Rows are points. Before rounding, the points of a table are all equally far from one centre. They may lie mostly on one side of it. Write the centre, to within rounding.

Points (6 x 2):
[[-39 -46]
 [ 17  30]
 [-31  29]
 [-53   0]
 [-54 -13]
 [-26  32]]
Centre: [ -7 -11]

Points (9 x 4):
[[-57  32  -2  -4]
 [ 16  39  -7  37]
 [-32  50 -32  45]
 [ -7  33  12  59]
 [-14  17 -13  70]
 [-15  55 -10  -2]
 [-44 -13 -26  50]
 [ -1 -21 -26  10]
 [-26  58 -28  23]]
Centre: [-22  15  -9  23]

Points (14 x 8):
[[-40 -35 -10  -7 -66 -21  -2 -11]
 [ 38   9 -55 -24  -3 -24  21 -39]
 [-15 -40  11 -32 -25  -5 -20  20]
 [ 34 -15 -46  43  -2 -42 -28  13]
 [-17 -41 -31  -3 -36  -3 -54 -42]
 [-54 -18 -60  16 -11  -8   3 -13]
 [ -6   3 -22  16 -84 -45  -1  20]
 [-20 -31 -59 -11 -20 -21   5  41]
 [-26  -9 -32   2 -75 -30 -56  20]
 [-29 -53 -52 -17 -15 -13 -43  -5]
 [ -6 -16 -64  -6 -36 -17   6  45]
 [ 12 -36 -12  -1 -57 -75 -23  -6]
 [-39   4 -28   3 -83 -56 -16   3]
 [  2   0 -25  30   6 -27 -27  53]]
Centre: [ -5   8 -26  -7 -20 -30 -20  -8]

Points (16 x 11):
[[ 11 -80 -24 -57  23   4   8  -3 -75  26  18]
 [-27  14 -11  -3 -14  14 -32 -29 -42   7 -24]
 [-35 -39 -29  18   9  -5 -34 -44 -62  23 -20]
 [  2 -45 -10 -18   5 -38 -16  23 -63  40  -4]
 [-15 -41   4 -39  37  19 -31  12 -29  44  17]
 [-15 -52 -51 -75  13  37 -11   2 -33  29  13]
 [-26 -86 -19  -8 -14  24  13 -12 -50  -8  -5]
 [  1 -55 -25  11 -12  -9 -18 -12 -74  42 -26]
 [  0 -32 -58 -41   1  26 -24  -1 -38  62 -18]
 [-25  -8 -40  22 -17  -1  19 -15 -24 -23   2]
 [ -4 -19  19  11 -18  35 -17  -4 -33  43  15]
 [ 44 -61 -13 -11 -40  15  16 -59 -61  19  37]
 [-28 -25 -16  -9  -3  29 -34  14 -27  47  -5]
 [  8 -73 -38 -24   2  14 -32 -13 -56  70  21]
 [ -5 -61  -9 -19   7  44 -42 -37 -43  -6  50]
 [  1 -43 -67   4   2  44 -20 -38 -55  39   1]]
Centre: [  2 -33 -23 -29  -3  -4  -2 -34 -29  17  14]

Points (19 x 14):
[[-38   5  -8  48  11 -24  38 -98   9 -11 -25 -30  -1 -14]
 [-54   1  58  60  27   4  39   6   1  -6  -3 -15  14 -39]
 [-65  47  27  17 -31  31  15 -29  11  22 -16 -13 -25  -1]
 [-92  -3  48  36  16 -14  26 -13 -10  43 -32  17   9 -56]
 [-71 -27  27  25  27   8  62   3 -14  39 -26 -14  32 -18]
 [-40 -20  25  71 -38 -31  -1 -16 -48  31  -8  -8   1 -18]
 [-69 -34  16  10  -7  20  48 -27 -47  13  21 -21   5 -41]
 [-80   2  37  50   6  17  18   7 -24  14   9 -25 -35 -22]
 [-25   0  64  15  14 -22  -6  19   1  20  18  -5  25 -27]
 [-56   5  38  75 -17   1  -1 -53 -23  23 -36  28 -16 -28]
 [-53  27  43  35  22  10  38  32 -69  25   3   7  -8  -9]
 [-40 -38  56  25  23  -1  58 -25   8 -15  -1   1 -29 -15]
 [-56 -13  49  -4   9 -40 -14   6 -37  45  17  22 -14 -37]
 [-84 -10  12  47 -20 -25   6  -7 -83   6  20  11 -23 -25]
 [-50 -20  43  56 -16 -21   6  -6 -22  53 -19  10 -23 -36]
 [-51  -9  44  17 -27 -17  10  -6  -8  63 -34 -11 -17 -22]
 [-52 -13  37  47  41  21  41 -41 -49  38  -7   6  14 -35]
 [-69 -26  23  40  21 -12   0 -38 -70  34  10  11  37   0]
 [-63 -17  43  47 -26 -17   4 -11 -21  27 -21 -34 -28 -16]]
Centre: [-42  15  -6  14  11 -25  23 -19 -21  -3 -14  15   0 -12]

Points (27 x 24):
[[ 33 -18 -30 -25  56 -68  21 -29   9 -84 -23  34  16   0 -35  26 -20   3
  -69  -8  -7  23  31 -12]
 [-30   7 -20  -7  50 -80  41   1   6 -58  -7  17 -40  13 -23  54   8 -20
  -43 -17 -37  44  -4 -18]
 [ 37  18 -13  40  33 -86  45  -5  -6 -66 -32  25 -41   9  -7  34  16 -10
  -21 -39   8  11  14 -58]
 [  7 -29 -18 -18  18 -99  41   7 -33 -67 -10  11   6 -21 -16  10  -5   6
  -18 -13 -30   5 -31 -16]
 [ 61   0 -33  20  41 -35   5   3 -41 -24   2 -24  22  10 -34   2 -18 -20
   14 -58 -29  -1 -20  -1]
 [ 25 -26 -51 -31  66 -28  51 -17  -8 -55 -48  -1 -31 -10  -7  -6  22 -15
  -17 -24 -34  21 -41   2]
 [ 35 -14 -33   9  46 -71   0 -28 -59 -33 -24  22   1 -11 -19  11  -7 -28
  -46   4 -32  12 -25 -45]
 [  8  -4 -30  19  66 -24  -5  11   1 -77  -7 -25  -4 -22   2  68 -40 -35
  -38 -40 -55  15  12  -5]
 [ 71  -5 -84 -19  23 -44  16  -8 -10 -80 -28 -18  11  16 -53  21  16  -9
  -26 -32   1  18 -38   1]
 [-18 -24 -20   6  39 -29  13 -31 -25 -64 -37   5  -2  11  -6  14  -9 -42
  -42  14 -11  48  26  12]
 [ 46 -14 -20   7  77 -64  51   6 -23 -54 -28  17 -14 -18 -16  10  21 -30
  -26 -36   3  41 -31 -47]
 [  1 -24 -24  29  51 -80  27 -11 -10 -49 -51  48 -16  -3 -22  45   3 -24
  -26 -11 -37  33  14 -40]
 [ 22  24  16  15   7 -82  25  16  -8 -48   5   7  -7 -16 -60  16  30 -29
   -3  21   1  12 -20 -48]
 [ -7  14  14  25  64 -57  41  -1 -11 -71 -44  14 -18   7 -26   8  24  -4
  -23 -27 -45  10 -40 -36]
 [ 69   6 -43  23  55 -47   7   7 -17 -60   9  -8   8 -27 -64  62  23 -35
  -11 -20 -46  -3 -33  11]
 [-36 -18  -8  18  46 -50  31   2  30 -64  -5  -3 -26   4 -39  12   0 -35
  -18  -9 -18  69 -28 -16]
 [ 21 -23 -23  58  57 -42  21   8 -27 -74 -49 -39 -13 -13 -44  19  12 -22
  -38  -8 -50  18 -29 -54]
 [-18  21 -30 -12  29 -65  39 -29   1 -42 -35  20  28  -9 -35  31  17 -38
  -40   8  -4  10  25 -46]
 [  5  -3 -48  44  51 -62 -11 -11  18 -50 -71 -18  -8 -12 -50  67 -21 -34
  -46  10 -22  30  -6  13]
 [ 29  42 -23  32  58 -48  54 -26 -21 -37  -4 -39   9 -22 -20   9 -15 -48
    4 -23 -42  -5  -6 -31]
 [ 19   4 -56  46  70 -10  40 -19 -20 -51 -12   0  14 -51  -4  24 -20 -32
  -31 -17 -10  -4 -22 -12]
 [ 13 -23   0  -3  18 -50  16 -14  -4 -83 -29  22   7 -17 -34  -9  35 -19
  -32  16 -34  35 -48  16]
 [ 61   1 -25  -7  71 -28  33  38  -3 -45  -2  11   4  19 -33   4  -4  24
  -63  -8 -40 -25 -31 -21]
 [ 21  -7 -11  31  45 -58  45 -14  -2 -59  -2 -34 -15   9 -79 -15  37 -48
  -27  32 -11  -9  13 -10]
 [ 19  -8 -71  37  43 -71  41 -23 -28 -62   3   7  33  -4 -34  14  29   8
  -28 -25 -18  11 -23   0]
 [ -4  42 -16  15  25 -27 -33 -17  -2 -81 -10   3 -32 -38 -14  42  20 -46
  -15 -13 -10  47   0 -11]
 [ 16   3 -23  29  17 -13   9  -2 -34 -62 -18   9 -33   2  10  57  22  17
  -38 -33 -15  32 -29 -43]]
Centre: [ 32   2 -27  11  29 -44  12   3  14 -46 -18 -13 -14  -7 -26  17   3 -14
 -30 -11 -19   8   1 -10]

Points (31 x 24):
[[ 27   8 -39  30 -16  43  65 -27   8   8  19  24  28 -33 -25   3  33  10
   66   0 -35  18 -24  17]
 [-19  33 -16  22 -24  26  47 -54  13 -10 -20  20  29   7 -24 -17  -9 -25
   88  65 -32  -3 -20  15]
 [ 25  -3 -25  63 -18  29  81 -23  43  -7  31  11  28   2 -37 -12 -28   3
   73  -1 -37  23 -36 -15]
 [  7  -8  34  39 -17  31  71 -20  53   1  28 -10  -9 -29 -38  -3  -3 -23
   52  24 -36  59  -9  14]
 [ 18  -6 -30  51 -10  35  34 -12  27 -34 -20   9  15   6  -5 -67   9 -26
   74   0 -32  37 -33  40]
 [  1  30 -42  76 -32  13  75 -33  45 -33  10  15  37  13   1 -43 -26 -22
   74  47   0  45 -18  20]
 [ 25  -8  -2  79 -17  27 114 -22  40 -22  18  -2  -7  25 -29 -53  -6  -1
   27  48 -27  28 -22  13]
 [-12  11  -3  37  -8  22  68 -39  30 -44  21   4  13 -30 -63 -13  22 -16
   61   5 -47   2 -32  22]
 [ -2  28 -32  68  -1  43  52 -21   0 -30  10 -27  -8  27   9 -48  17   9
   59  36 -65  25  -8  20]
 [  1  28  -9  53 -15  46  36 -21  20 -31  -9  -3 -12 -31 -16   3   4  -3
   65  26 -25  52 -46  28]
 [ 37 -10  26  80 -13  38  34 -45  30  -6  10  27  42 -20  -6 -20  32 -39
   24  51 -31  37 -12   2]
 [  7 -20 -46  31  -1   9  48 -47  26  -8 -14   9  12   5 -29 -26   2   3
   48  24 -29  53 -16  55]
 [-26  31 -36  27 -40  35  39 -35   8   7  17  19   1  -7 -23 -46  -1  -3
   75  29 -19  13 -49  28]
 [-39 -14  -8  74 -46  25  48   3  10   2  -6  26  41  -6   3 -30   6  -5
   44  53 -10  27 -29   9]
 [ -5   2   8  50 -26  55  38 -21  33 -16  -2  20  23 -13 -37 -32  26 -35
   53  35  -3  38 -27  61]
 [ 30  -4 -28  68 -32  13  54 -19  20  24 -13  26  39  10  -8  -5  15  -5
   43  56 -25  48 -10  24]
 [ 12  -9   4  42  -3  22  37 -46  70 -42 -10  30  31  -9  -4 -15  -8 -11
   35  35 -28  15 -33  63]
 [ 56  28 -11  29  20   7  29 -27  16 -15  40  24  36  32  -7 -34  21 -31
   60   0 -24  71 -15  19]
 [ 13  -2  32  59 -46  33  22  -9  17  -9 -21  35  26   2  -1 -30  19 -35
   53  16 -17  -4 -49  22]
 [ -1  -8  16  71 -25  17  55  12   8 -45  17  19  51 -39 -37 -11   8 -16
   41  35 -50  42 -26 -12]
 [ -2  24 -13  54 -22  52  55 -22  19  20  18  34  46 -27 -17 -37  16 -28
   70  23  -1  39 -26  -3]
 [ 17  12 -14  52 -61  50  -3 -14  48 -26  21  25  26  -6  -8 -24  -9 -45
   53  22 -36  34 -42  24]
 [ -8  -4 -46  46 -18  56  27 -26  44 -16  19  26  19   2 -30 -54  25 -37
   12  25 -53  20 -28   2]
 [ 38  13   9  38 -11  31  41 -19  14  12  -2   5  38 -39 -14 -53  -5 -25
   84  29 -50  49   3  11]
 [  7  -9 -30  37 -25  36  15 -37  18 -16 -24  22  12 -34 -52 -15  35 -13
   34  35 -38  40 -25  10]
 [  2   3 -20  37   1  40  57 -44  44  -6 -14  19  62 -11 -27   0 -31 -34
   49  28 -24   9  10  36]
 [  3  15 -15  62   5  40  50 -34  37   8  10 -15  52  10   1 -29  -9  -3
   85  39 -23   9 -26  39]
 [  0 -25  13  46 -34  50  32 -14   4  -5 -34  27  20  11 -30 -34 -11 -15
   43   8 -50  14  18  29]
 [-18  15   8  62 -59  46  51 -44  10  -3  18  -6   1 -14 -26 -51  11   9
   54   6 -21  45 -17  30]
 [ 19   6 -10  62 -30  43  56 -31  57 -38  27  48  35  -4 -22 -65   0  17
   77  73 -12  47  -5 -29]
 [ 25  14  -8  55   1  10  41 -23  42 -28  -4  32  31  -5 -26 -13  35  -7
   60  11 -37  62 -40 -17]]
Centre: [ 25   5  -5  14 -23  17  38 -13  19 -40  26  -5  15   4  -6 -30   1  -3
  32  37   4   7   9  -6]
